Each row of a before or after table is a point. One or more steps were done to the points. Then noise was added and the rows were shuffled. The steps act on how far a point lies along the listed directions, d1 being the first. What was done? A step turns or swaps two directions, mirrors them in a line or flattens them onto one, adds a multiple of one to another, or multiplies one. Angles are multiples of 10 degrees, from the lower direction toward the higher: turns from -170 to 170, lines from 10 to 170 but not 90. Use the fewest steps. Two steps may share a direction if one is a turn and the other turns, adds or multiplies; they go together, in the order done. Otherwise the lowest direction goes first.

Directions:
(1): [-31 -44]
(2): [-44  31]
Before (10 x 2):
[[  2   0]
 [ 10  -1]
 [ -4 -25]
 [-24   4]
 [ 57  60]
 [-12 -11]
 [  6   0]
 [ 46  41]
 [ 58  30]
 [ -7 -21]]
After (10 x 2):
[[-12   0]
 [ 39 -12]
 [ 10  -4]
 [-26   5]
 [ -2   1]
 [ 44 -12]
 [  1   2]
 [  3   0]
 [  3   1]
 [ 30  -8]]
Steps: flatten d1 and d2 onto the line at 70 degrees

Directions:
(1): [-12  60 -12]
(2): [-38   2  49]
(3): [48 17 36]
Before (11 x 3):
[[ -2 -12   0]
 [-24   9   2]
 [  0  19  22]
 [ -6  -1 -19]
 [ -8  -1  -4]
 [ 14  -4 -12]
 [  8  -7  24]
 [ 11   1  -2]
 [-19   5  -6]
 [ 24 -10  -4]
 [-11  -5 -16]]
After (11 x 3):
[[ 16 -41   3]
 [ -3 -19 -15]
 [-22  46 -18]
 [ -8   3  -7]
 [  2  10  25]
 [ -8 -15 -14]
 [ 23 -50  19]
 [  2  60   0]
 [-17  23 -19]
 [ -7 -16   6]
 [ 12 -15   4]]
Steps: turn d1 and d2 by -50 degrees; multiply d1 by 2.5

Directions:
(1): [-14   4  -5 -60]
(2): [ -8 -39 -47   3]
Before (12 x 4):
[[  2  -2   2  11]
 [  4  13   1  18]
 [  4  29  37   8]
 [-11  -6 -14 -28]
 [ -2  -5 -24 -22]
 [ -9   1 -12 -10]
 [-10   3  -1 -18]
 [ 13   0   4  39]
 [ 12  17  24   7]
 [  8   5   7   2]
 [ -6  -5 -16 -13]
 [  3   1   9  -9]]
After (12 x 4):
[[  2  16  -1   7]
 [  4  -7 -22   5]
 [ -5  -2 -10  -2]
 [-16  33  32 -59]
 [  3  -2   4  11]
 [ -3  -9 -13 -10]
 [  4   9   5 -12]
 [  2  22  18 -39]
 [-10   7  -1 -19]
 [  3   3   7 -23]
 [ -1  -6 -16   8]
 [ 14  -3   5  36]]
Steps: add -1.5 times d2 to d1

Directions:
(1): [-33 -34 -34   1 -28  19 -16  35]
(2): [-11  -7 -30 -20  60 -26   0  16]
(3): [-16  53 -12 -43  -6  26 -14   0]
(4): [ 13  -1 -29 -16 -31 -49 -25 -28]
Before (10 x 8):
[[-12  18  43  12 -34  51   6 -10]
 [ 24 -17   6  25   9 -22   9  -8]
 [ -4  10   8 -15  24  42   3  15]
 [  4  57  23 -19  23  20  -6  -2]
 [ 48   4   8   0  -2 -51  -4 -34]
 [-24   8  -7 -10   1  43   2  20]
 [-13  26 -18 -20   6  16  -6   9]
 [-42   7   3 -12 -11  60  -9  30]
 [  0  -4  18   9  10  21  19  15]
 [-11 -11  -9  14 -17 -22  -9   7]]
After (10 x 8):
[[-19   6  -1  -3 -25  47  -1   8]
 [-33  12  10  -6 -54  60 -17  14]
 [ -2  21  33   8 -57  32  -7 -26]
 [ 37   1  -3  -8  46 -53   1 -14]
 [ -9 -11 -10  10 -16 -28 -10   9]
 [  3  61  23 -16  30  21  -1   3]
 [-15  28 -13 -19  -1  20  -7  10]
 [ 20 -14   5  23  20 -21  10  -1]
 [  2  13  16  -7   7  51   4   8]
 [  3  -2  23  16  -9  25  17   7]]
Steps: add -0.5 times d1 to d2; turn d2 and d4 by -30 degrees

Directions:
(1): [ 25 -28  12   9 -16  48  13  32  30]
(2): [  1  55   2 -17 -11  26 -33  -9  31]
(3): [-29 -10  28  -5  60  14   4 -11  24]
(4): [ 54 -13 -20 -19  36 -11 -32   4   3]
(5): [-31   2 -60 -14  13   7   9  34  10]
Before (13 x 9):
[[  1 -36  21   9  50 -51  -1 -25 -21]
 [ -4  -1 -13  -6  11   2  -1   4   1]
 [-17 -23  13   0  34 -40  14 -33 -34]
 [  8 -31  45   4  52 -41   6 -38 -20]
 [  4 -26  -6  10  12  17  12  20  -3]
 [  3  25  -2  -5   3  -7 -13   1  14]
 [-13  13   9  -5  28  15 -10   8  11]
 [ 13 -24  13   8   4  -8   4   5  -4]
 [-22  39 -12 -19  18  -2  -3   5   9]
 [-11 -33  11  14  49 -38  11  -6 -15]
 [ -7  15  -3 -14  21  10  -5  -4  21]
 [  6 -22  -4  -7  59 -33  -3 -19 -12]
 [ 16  11 -16   0   3   4 -28   2  14]]
After (13 x 9):
[[ 15 -34  14  10   6   9  26  24   1]
 [-30  28 -39   3 -59  13   6  30  16]
 [ 10 -26   7  11 -10  -8  21   1 -12]
 [ 10  -4   5   5 -14   6   6   1   0]
 [-44  30 -50  -2 -50   4  21  29   1]
 [ 27 -19 -12  12   1 -19 -13   3 -10]
 [  1  26  16  10 -18   3 -11 -15 -13]
 [ 15 -15  -4   4   8 -12   9  18   2]
 [-26  30 -13  17 -52  15  12  24  11]
 [-35  19 -27  -6 -39  38  18  28  20]
 [ -3 -13  12  16  -9  -4  15  14 -23]
 [-10  23  -7   1 -16 -11 -12  -7  -1]
 [  2   8 -32  11 -60  14  17  20   1]]
Steps: turn d1 and d5 by -140 degrees; turn d2 and d3 by 150 degrees; turn d3 and d4 by 70 degrees

Directions:
(1): [-12  20 -53  -8 -19  21  19  -8   8  60 -35]
(2): [ -7  25  10  10  -4   6 -32 -58  21  28  54]
(3): [-31 -26 -37  46  12 -38 -27  31  28  10  13]
(4): [ -2 -59   8   3  38  27  37  -6 -13  35  29]
(5): [ 59  22  -4   8  59   4  -7   6  38   7 -15]
Before (12 x 11):
[[ 38   1   5 -15   7   7  16  20 -12  -7 -33]
 [ 35 -21  39 -13  32   1  10  29 -14 -44  -3]
 [  4  18   3   2 -11   4  19  21   7 -21 -41]
 [ 24  22 -23 -26  27   0  26  14   5 -17 -34]
 [ 44  -5  18   6  29   0  16  15 -12 -33 -28]
 [ 11  35  -5  -7  20   8  -8 -34  14  30  11]
 [ -1 -43 -32  33  19 -17  27  37  -4  26  15]
 [-28 -31 -54  28  23 -19 -15  -7  23  45  31]
 [-25  -5 -24   2 -20  -1   7  18 -12  22 -25]
 [-15 -40 -57  23  38 -15 -20  21  41  37  -5]
 [  9  22 -17  33   4 -10 -21   7  35  10   2]
 [-37 -20  -1 -11 -45  -1  11  11 -59 -33 -11]]
After (12 x 11):
[[  8  -5  -9 -20  28  26  32 -16 -10  42  -6]
 [ 12 -31  -8  35  61 -30 -30  -3  27  -1  54]
 [ 25  38  -5 -22 -28   7  -3 -10  -6   5 -31]
 [ 19  23   2  41  10 -43 -39  -3  26 -14  50]
 [  0  31  -1   0 -23   5  15  14   8 -13 -39]
 [-49   1 -26  12 -58 -19 -20   7 -34 -21  -1]
 [ 33 -17  11  24  39   1   6  27  14 -11   0]
 [ 12  51 -29 -33   0   5  14 -15   4  -8 -36]
 [ 26 -12  -4  23  58 -28 -56   3  51 -18  25]
 [ 23  34  30 -17  -9  -5 -23  -8   2 -37   4]
 [ 36  39  11  -1 -11   2  -9 -21  -4 -26 -22]
 [-18   8 -18   6 -14 -14 -18  12  -1  13 -13]]
Steps: add -1 times d3 to d1; turn d3 and d5 by 30 degrees; swap d2 and d4

Directions:
(1): [ 39  22  11  -1  43 -22  17   3  -1 -16 -16   9 -16  11]
(2): [-17 -17   3  14  30  17  -7  -9  -8  20  13  12 -53 -13]
(3): [ -2 -13  20   4  -9   1  -2  15  -7 -29  18  60   8   0]
Before (9 x 14):
[[-16   9 -14  -9  21   4  -8 -14  -3  21   3  -7 -33 -11]
 [ 13   6   4   5   9  -3   3  -4 -12 -11   7  34 -17   8]
 [ 25   9  12  -1  -4 -17  10  -1  -8 -44   2  17  41  13]
 [  3 -15  -1   0  37   1   5 -25  -2  35   6 -31 -46 -20]
 [-13 -13   8  -9 -43  -2   0  19   2 -27  18  60  34 -16]
 [-27 -17   1  13  -3  18 -12  -8 -21   1  16  19 -14  -7]
 [ 13   5  -5  18  21 -17  14 -16   4  16 -21 -17 -25 -10]
 [ 28  11   6   0  11 -23  12  -5   5 -16  -7  -3  19  15]
 [ 19  10   9   8  54   0  12 -15  -7  23 -15  -7 -52   0]]
After (9 x 14):
[[  5  25 -12 -28 -16 -17   0  -1   6 -12  -8  -6  28   6]
 [ 20   6   6  11 -14 -25  15   3   4 -19 -15  10  26   3]
 [ 37  28   7 -13  -4 -20  18   4   4 -13 -27 -13  38  17]
 [ 12  16 -14   0  10   0   2 -16  -7  11  -4 -20 -19   6]
 [ 32   9   4 -23 -22 -28  17   0   8 -17  -4 -15  53   5]
 [ -7 -13   9  18  39  11   0 -20 -19   1  15  10 -40  -6]
 [  6 -11  12  12  26  -6   3  -8  -1  -5  11  22 -11   7]
 [ -6   5 -17   2  -9   2  -4 -17 -10   9  -9 -41  11   2]
 [-29 -14 -17   3  17  18  -3 -15   0  44   5 -15 -51 -31]]
Steps: multiply d1 by 0.7; turn d2 and d3 by -140 degrees

Directions:
(1): [ 28  14  32  19  20   9  17  43  -1  30 -23  48  18  30   1  40   2  -9]
(2): [-20  20   3 -16  -9  25   3  12  23 -24  15 -39  20  48   3  38  19  48]
(3): [-12  -8 -18 -16 -29 -20 -16 -14 -19   6 -41   5 -49  60  11   9  20 -23]
Before (8 x 18):
[[  0   2  -7  -9 -16  -6  -6  -2  -3   4 -18   7 -25  42   6   5  11  -9]
 [ -9  10  -3 -17 -14  -5 -11  -8   3 -11  -9  -7 -14  33   5   4  18  12]
 [ 23   5  17  13   9   4   8  30   0  23 -30  60  -8  21   8  27   1 -16]
 [-14   0  -7 -11 -15 -10  -7   2  -1   9 -13  -7   0  27   7  13   1  -4]
 [ 19   5   8   2   4  14   4  14   7   6 -21  13  10  20   6  26   0  -9]
 [ 15   6  20   3   2   8   6  29   5  20 -18  24   7  29  -2  32   2  -8]
 [ -6 -10 -16  -7  -9 -11 -12 -14  -6  -3   9  -8 -26 -15   5 -10   1  -4]
 [ -6  -2  -9  -1   5   1  -5 -15   6 -21  24 -30  12 -37  -9 -24 -21   9]]
After (8 x 18):
[[  3  25  21  -6   6  16   4  21  17  -7   3   1  21  33   0  29  16  31]
 [  3 -11 -13  -4 -17 -19 -12  -6 -15  14 -44  42 -51  29  14   1   9 -34]
 [ -7  -3  -5 -16 -24  -4  -9   2  -2   6 -25  -1 -23  48   3  20  13 -10]
 [ -2  -2  -5   3  10   3  -2 -10   8 -18  25 -25  17 -41 -10 -23 -24   9]
 [ 17  -3   6  12  16   0   4  12  -1  12  14  19   3 -37   1  -2 -11  -5]
 [ -6   9   7  -4  -3   3   2  21   8  12  -6   0  22  26   5  27  -1   8]
 [  4  -1  -9 -11 -14   8  -6  -5   3  -5 -26  -6 -12  35   9  20   8  -9]
 [ 17  13  15   5   5   9   8  24   5  12  -8  23   5  32   3  20   5   1]]
Steps: swap d1 and d3; multiply d2 by 2
